Each row of a before or after table is a point. One or more steps were done to the points. Then noise was added and the rows were shuffled. The steps act on columns, c1 being the first. Name the steps. A step turns or swaps two columns, mirrors them in a line or flattens them onto one, adds a multiple of one to another, or multiplies or shifts one. Angles are multiples of 10 degrees, from the lower column toward the higher: turns from -170 to 170, lines from 10 to 170 but not 90. Use the fewest steps. Two steps may share a column if one is a turn and the other turns, adds or multiplies; they go together, in the order done. Otherwise the lowest column goes first.

Before:
[[ 18 -42]
 [ -3  34]
 [ 80  -6]
 [ 61 -17]
 [ 22 -10]
 [ -1 -13]
 [  8  17]
 [-14  80]
 [ 82   8]
 [-17 -45]
 [-23  11]]
After, 11 rows:
[[-22 -10]
 [-20  46]
 [-61 -63]
 [  2 -22]
 [-59 -30]
 [ 28 -21]
 [ 22   1]
 [-66 -44]
 [ 58 -54]
 [ -7  13]
 [-39  16]]
Steps: turn c1 and c2 by -140 degrees

Before, 13 rows:
[[ -23   -1  -22   14]
 [  47  -17   20  -14]
 [  43 -121  -19   -7]
 [ -45    4  -24   39]
 [   5    8  -29   10]
 [ -19   -4  -59   16]
 [  28  -17    9   -4]
 [  -7    2  -19  -14]
 [  35   -9   32  -18]
 [   5  -32   28    1]
 [  34  -17   -6   -3]
 [  36  -15   10   -7]
 [  15  -59   11  -32]]
After, 13 rows:
[[ -63   -1    2   13]
 [  41  -14  -49  -15]
 [   8  -20  -44   -3]
 [  17  -59  -14  -33]
 [ -31   -1   22   17]
 [ -45    3   44   40]
 [ -22    5    1  -16]
 [  46   -6  -36  -16]
 [  26  -18  -43   -3]
 [  -1 -119  -57   -1]
 [  17  -19  -30   -6]
 [ -25    8  -16   12]
 [  29  -34    3   -4]]
Steps: multiply c1 by 1.3; turn c1 and c3 by -70 degrees

Before (11 x 8):
[[ 37  10  50 -18  15 -47  72  -9]
 [ 14 -19 -29  40 -80 -39 -23  -8]
 [  5  -8  91 -41   8 -43  86  14]
 [ -6   1  23   8 -21  26 -51  44]
 [-17  -6 -45 -38  -4 -38 -37 -51]
 [-39 -18 -96  41  25   4 -16  57]
 [-18  -9 -18 -10 -23  57  36  15]
 [-32   1  37 -26 -68 -17  40  10]
 [-11 -92  27  44   1   2 -34 -16]
 [-11 -36   2   5 -32  29   8 -33]
 [-45 -20  22  53  -1  -9  42 -94]]
After (11 x 8):
[[ 42   0  49  -7  -9 -45  72 -20]
 [-26 -37  -3 -34 -32  18  -1   5]
 [  2 -91  11 -16  14  10 -29  42]
 [ 25  -3  34  10 -79  32  13 -26]
 [ 18 -22  16 -93 -14  42  39  52]
 [ 45   0 -46 -49   9  13 -36 -40]
 [ 37 -14 -31  -7 -68 -20 -50  38]
 [ 39 -27  91  13 -22 -17  84 -42]
 [  2  -3 -99  55  30  38  -6  42]
 [-54  -2 -18  15 -32  25  28  -9]
 [-24  -4  20  42  -5  11 -57   8]]
Steps: mirror c1 and c6 in the line at 130 degrees; turn c2 and c3 by 10 degrees; swap c4 and c8; turn c5 and c7 by 20 degrees

Before:
[[ 14 -23  25 -18  -7  13 -63  54  -7 -26  -2]
 [ 85 -37 -13 -75  -2  -8 -12 -19 -21 -15 -11]
 [-18  66  18  74   9  -7  53  18 -54 -34 -10]
 [-50 -64 -51  45 -52  23 -45 -48 -60  31  -8]
 [-36 -50  47  17  48  25 -34  -7 -87 -66 -67]
 [-27 -11   0 -57 -18   9 -15 -73 -29 -22  23]
 [ 66 -23 -40  -5 -64  32 -10 -12  28 -43  -6]
 [ 43 -64  48 -44 -59  32 -20 -24  -7  23 -26]
 [ 37  43  14 -10 -46 -33 -44 -36 -23 -27 -25]
 [-74 -31  -9  -7 -20 -17  27  43  -8 -27 -56]
 [-42  35   8  39   3 -60  36 -34 -43 -26  13]
 [ 22 -34   7  31  -8   0   2 -40  37 -23 -28]
 [ 54  30 -21  -2  -1  22  -3  20  48  -3 -59]]
After:
[[ -16   73   32  -30  -36   -4  -32   19  -68  -22   75]
 [  19  -23   38   14   11   18   63   60   20  -15  -11]
 [  66  -76  -23   12  -37   34   -5  -14   28  -60   -4]
 [  44 -115   33   44   -1   37   31  -21    2   37  -24]
 [ -43  -10   70   54   67   22   60   -7  -74  -45   45]
 [ -38   34   14  -31  -19  -56  -23  -35  -50  -21   23]
 [  21  -45   14   16   13    3  -16  -38   30  -16   40]
 [  54   28  -21   51  -17   24  -17   29   42   -6   28]
 [  38    5   28   27  -63  -36   48  -34   -7  -21   -1]
 [ -72  -44    4   49    1  -20  -18   42  -15  -30   19]
 [ -50 -106  -53  -15    2   28   63  -51  -49    8   50]
 [  86  -40   -6   44   23  -11   21  -16  -17  -22  -59]
 [ -24  -29    7    7   -1   13   28  -73  -20  -21  -60]]
Steps: turn c2 and c5 by -40 degrees; multiply c2 by 1.3; turn c3 and c10 by 20 degrees; turn c4 and c11 by 120 degrees; mirror c7 and c9 in the line at 100 degrees
